Each row is a point. The points of each table are mixes of a few directions, plus a little noise. How many directions does each table use, and how many do they share? Where both have some left over, give the other angles between the two spaces (their principal angles), to ten degrees, smallest first.

First, 7 rows:
[[-0.40 -0.68]
 [-0.25 -0.41]
 [ 0.11  0.18]
 [ 0.00  0.01]
 [ 0.17  0.29]
 [ 0.17  0.29]
 [ 0.18  0.31]]
Second, 5 rows:
[[ 0.47 -0.28]
 [ 0.11 -0.07]
 [ 0.24 -0.14]
 [-0.38  0.24]
 [-0.45  0.28]]
Directions: first 1, second 1, shared 0; angles 90

First:
[[-0.23  0.20  0.05]
 [-0.25  0.22  0.05]
 [ 0.72 -0.64 -0.15]
 [-0.39  0.35  0.08]
 [ 0.27 -0.25 -0.05]
 [-0.13  0.12  0.03]]
Second (4 x 3):
[[-0.05  0.14 -0.15]
 [-0.15  0.42 -0.46]
 [ 0.02 -0.05  0.06]
 [ 0.18 -0.51  0.56]]
Directions: first 1, second 1, shared 0; angles 60

First, 8 rows:
[[ 0.11  0.08  0.17 -0.20]
 [ 0.11  0.10  0.20 -0.24]
 [ 0.01  0.00  0.02 -0.02]
 [-0.54 -0.42 -0.88  0.98]
 [ 0.08  0.08  0.13 -0.16]
 [-0.07 -0.07 -0.11  0.14]
 [ 0.14  0.12  0.25 -0.28]
 [ 0.13  0.09  0.23 -0.25]]
Second, 6 rows:
[[ 0.46  0.09 -0.02  0.26]
 [-0.06 -0.02 -0.09 -0.13]
 [ 0.00 -0.01 -0.22 -0.20]
 [-0.02  0.08  0.84  0.76]
 [-0.18 -0.06 -0.24 -0.35]
 [-0.19 -0.04 -0.25 -0.35]]
Directions: first 1, second 2, shared 0; angles 90

First:
[[ 0.71 -0.26 -0.11 -0.05 -0.15  0.33]
 [-0.23  0.08  0.04  0.02  0.05 -0.11]
 [-0.12  0.04  0.02  0.00  0.02 -0.06]
 [-0.11  0.03  0.02  0.02  0.02 -0.06]
 [ 0.17 -0.07 -0.03 -0.01 -0.04  0.07]
 [-0.47  0.17  0.08  0.03  0.10 -0.22]
 [ 1.06 -0.39 -0.16 -0.07 -0.23  0.50]
 [-1.01  0.38  0.15  0.06  0.22 -0.48]]
Second:
[[-0.07  0.02  0.03  0.03  0.01 -0.01]
 [-0.12  0.03  0.06  0.04  0.03  0.01]
 [-0.20  0.05  0.08  0.08  0.03 -0.02]
 [ 1.13 -0.35 -0.48 -0.46 -0.22  0.03]
 [-0.65  0.20  0.28  0.25  0.13 -0.02]
 [-0.34  0.09  0.14  0.13  0.07 -0.01]
 [-0.58  0.18  0.25  0.24  0.10 -0.02]
 [ 0.82 -0.25 -0.35 -0.32 -0.16  0.03]]
Directions: first 1, second 1, shared 0; angles 30

First (10 x 8):
[[ 0.01  0.51  0.42  0.22 -0.55  0.34 -0.13  0.07]
 [-0.14 -0.60 -0.01  0.04 -0.49  0.34 -0.52 -0.08]
 [-0.32 -0.43  0.21 -0.01 -0.02  0.03 -0.05 -0.12]
 [ 0.44  0.38 -0.41  0.00 -0.36  0.21 -0.36  0.11]
 [ 0.03  0.29 -0.42 -0.30 -0.10  0.03 -0.32 -0.14]
 [ 0.00  0.13  0.38  0.18  0.58 -0.36  0.74  0.14]
 [-0.29  0.19  0.27 -0.11  0.55 -0.37  0.53 -0.09]
 [ 0.11 -0.28 -0.15  0.04  0.00  0.02 -0.09  0.05]
 [ 0.12 -0.31 -0.53 -0.20 -0.01 -0.01 -0.34 -0.06]
 [ 0.09  0.11  0.22  0.16  0.41 -0.26  0.53  0.14]]
Second (8 x 8):
[[-0.32 -0.19 -0.24 -0.26  0.16  0.15 -0.13 -0.03]
 [ 0.13 -0.03  0.09  0.62 -0.05 -0.61  0.18 -0.43]
 [ 0.03  0.05  0.06 -0.52  0.07  0.22  0.02  0.01]
 [ 0.09  0.31  0.10 -0.08  0.25 -0.40  0.24  0.18]
 [ 0.10 -0.62 -0.05  0.36 -0.73  0.85 -0.46 -0.45]
 [ 0.14  0.12 -0.04 -0.18  0.35 -0.45  0.28 -0.15]
 [ 0.20  0.15 -0.22 -0.01  0.14  0.17  0.01  0.58]
 [-0.35  0.24  0.32  0.09 -0.17  0.05 -0.14  0.28]]
Directions: first 4, second 5, shared 2; angles 30, 70

First, 9 rows:
[[-0.26  0.35 -0.04 -0.01 -0.11 -0.41  0.00  0.13 -0.46]
 [-0.03 -0.15  0.32 -0.18  0.02  0.15  0.64 -0.16  0.30]
 [-0.42  0.52 -0.14 -0.44  0.15 -0.60  0.84 -0.61 -0.15]
 [ 0.24 -0.31 -0.16  0.23  0.03  0.35 -0.47 -0.01  0.24]
 [-0.02 -0.46  0.04  0.27 -0.08  0.44  0.13 -0.46  0.34]
 [ 0.17  0.24  0.04 -0.14  0.04 -0.19 -0.34  0.62 -0.23]
 [-0.15  0.11 -0.09  0.22 -0.16 -0.17 -0.23  0.09 -0.35]
 [ 0.49 -0.17 -0.04  0.02  0.13  0.26 -0.64  0.55  0.22]
 [ 0.05 -0.13  0.03  0.04  0.01  0.15  0.05 -0.14  0.14]]
Second (9 x 9):
[[ 0.20 -0.08 -0.09  0.81  0.05  0.22  0.07 -0.29 -0.66]
 [ 0.40  0.02  0.11 -0.36  0.22  0.08 -0.24  0.60  0.26]
 [-0.19 -0.25  0.11  0.08 -0.25  0.15 -0.10  0.00  0.21]
 [-0.31 -0.04  0.53 -0.06 -0.36 -0.07  0.30  0.47 -0.10]
 [-0.31 -0.19 -0.07  0.33 -0.47 -0.01 -0.77  0.27 -0.10]
 [-0.20 -0.04 -0.27  0.12 -0.10 -0.04 -0.26 -0.34  0.06]
 [ 0.03  0.41 -0.09 -0.69  0.33 -0.37  0.44 -0.14  0.20]
 [ 0.52  0.17 -0.06  0.03  0.44  0.07  0.22  0.04 -0.23]
 [-0.14  0.02 -0.17 -0.26  0.13 -0.05  0.35 -0.62  0.35]]
Directions: first 4, second 5, shared 4

First:
[[-0.36  0.62  0.18  0.16  0.20  0.06  0.23  0.30  0.64]
 [-0.19 -0.65  0.03  0.08  0.34  0.04 -0.04 -0.18 -0.11]
 [ 0.12  0.27 -0.09 -0.21  0.01  0.93 -0.15 -0.51 -0.13]
 [-0.02 -0.40  0.27  0.04  0.10 -0.70 -0.07  0.52  0.00]
 [ 0.05 -0.16  0.05 -0.08 -0.18  0.01 -0.23 -0.15 -0.16]
 [ 0.62  0.24 -0.44 -0.08 -0.25 -0.31  0.33  0.19 -0.39]
 [-0.21  0.09  0.01  0.09 -0.22 -0.05 -0.07 -0.18  0.15]]
Second:
[[-0.08  0.25 -0.19  0.13  0.32  0.23  0.37  0.00  0.18]
 [ 0.68 -0.41 -0.14 -0.26  0.39  0.04  0.11  0.32 -0.65]
 [-0.18 -0.46  0.07  0.10 -0.05 -0.32 -0.12 -0.08 -0.05]
 [-0.36  0.08  0.07  0.08 -0.72 -0.04 -0.43 -0.59  0.17]
 [ 0.55 -0.30  0.07 -0.30 -0.31 -0.31 -0.36  0.21 -0.57]
 [-0.36 -0.08 -0.13  0.19  0.06  0.19  0.10 -0.38  0.19]
 [ 0.00  0.54 -0.03  0.05 -0.04 -0.07  0.23  0.27  0.28]
 [-0.26  0.39  0.30  0.01  0.35  0.31  0.05  0.30  0.47]]
Directions: first 5, second 5, shared 5

First (8 x 11):
[[ 0.02  0.05  0.24 -0.54  0.41  0.28 -0.26  0.32  0.64  0.15  0.09]
 [ 0.04  0.52  0.03 -0.20 -0.21 -0.28 -0.36 -0.21  0.13  0.19  0.13]
 [ 0.24 -0.45 -0.08  0.39  0.09 -0.31  0.24  0.47 -0.77  0.12 -0.21]
 [-0.21 -0.12 -0.09  0.07  0.02  0.04  0.17 -0.57 -0.22 -0.38 -0.28]
 [ 0.02  0.20 -0.22  0.07 -0.15  0.28  0.68 -0.16 -0.74 -0.26 -0.23]
 [-0.02 -0.44  0.25 -0.01  0.16  0.17  0.06  0.10 -0.09 -0.12  0.27]
 [-0.28 -0.12 -0.19  0.28 -0.07 -0.25 -0.44 -0.38  0.80 -0.02 -0.18]
 [ 0.15  0.34  0.04 -0.08 -0.21  0.09 -0.09  0.44  0.26  0.33  0.40]]
Second, 11 rows:
[[-0.29 -0.50  0.27 -0.13  0.12  0.56  0.26 -0.53 -0.15 -0.61  0.15]
 [ 0.02 -0.38 -0.06  0.03  0.30  0.11  0.00  0.34  0.25  0.03 -0.25]
 [-0.02  0.03  0.33 -0.26  0.26 -0.04 -0.22 -0.04  0.50  0.05  0.42]
 [ 0.08 -0.01 -0.19  0.30 -0.09 -0.11  0.14  0.19 -0.07  0.14 -0.06]
 [ 0.13  1.00 -0.10  0.04 -1.02 -0.40 -0.15 -0.62 -0.95  0.10  0.28]
 [-0.14  0.01  0.09 -0.23 -0.09  0.30  0.07 -0.41 -0.31 -0.35 -0.11]
 [ 0.06  0.24 -0.28  0.01  0.31 -0.05  0.22  0.27  0.35  0.19 -0.35]
 [ 0.04 -0.21 -0.09  0.53 -0.10 -0.16  0.28  0.14  0.01  0.07  0.24]
 [ 0.03 -0.50  0.12 -0.26  0.18  0.14 -0.53  0.39  0.03  0.06 -0.36]
 [ 0.14  0.67  0.06 -0.17 -0.16 -0.36 -0.21 -0.09  0.13  0.31  0.29]
 [ 0.01 -0.36 -0.11  0.15  0.25  0.08  0.09  0.37  0.22  0.04 -0.27]]
Directions: first 6, second 5, shared 4; angles 60

First (8 x 12):
[[ 0.07  0.11  0.20  0.16 -0.11 -0.05 -0.19  0.56 -0.08 -0.53  0.10  0.13]
 [-0.22 -0.19 -0.34 -0.06  0.13  0.09 -0.16 -0.33 -0.15  0.18  0.24 -0.26]
 [-0.78 -0.27  0.11  0.40  0.49  0.40 -0.12 -0.27 -0.02 -0.55  0.36  0.11]
 [ 0.54  0.09 -0.39 -0.46 -0.33 -0.29  0.11 -0.22 -0.04  0.85 -0.22 -0.31]
 [ 0.20  0.05 -0.05 -0.06 -0.16 -0.10 -0.12  0.25 -0.10 -0.04  0.02 -0.07]
 [-0.10  0.01  0.20 -0.10  0.19  0.06  0.49 -0.64  0.36  0.51 -0.36  0.20]
 [ 0.25  0.02 -0.24 -0.24 -0.16 -0.13 -0.01 -0.09 -0.05  0.38 -0.07 -0.20]
 [-0.01  0.20  0.57  0.32 -0.03  0.01 -0.05  0.68  0.06 -0.79 -0.04  0.39]]
Second, 8 rows:
[[ 0.32  0.11 -0.03 -0.26 -0.14 -0.15  0.27 -0.22  0.15  0.53 -0.31 -0.01]
 [-0.23 -0.07  0.02  0.18  0.10  0.11 -0.20  0.16 -0.11 -0.39  0.22  0.01]
 [-0.03 -0.01  0.00  0.02  0.01  0.01 -0.03  0.02 -0.01 -0.05  0.03  0.00]
 [-0.71 -0.23  0.06  0.57  0.31  0.35 -0.60  0.49 -0.35 -1.19  0.69  0.02]
 [ 0.60  0.20 -0.05 -0.49 -0.26 -0.29  0.52 -0.41  0.29  1.02 -0.58 -0.02]
 [ 0.28  0.09 -0.02 -0.23 -0.12 -0.14  0.24 -0.19  0.14  0.48 -0.28 -0.01]
 [-0.23 -0.07  0.02  0.18  0.10  0.11 -0.20  0.16 -0.11 -0.38  0.22  0.01]
 [-0.01  0.00  0.00  0.01  0.01  0.00 -0.01  0.01 -0.01 -0.02  0.01  0.00]]
Directions: first 3, second 1, shared 1
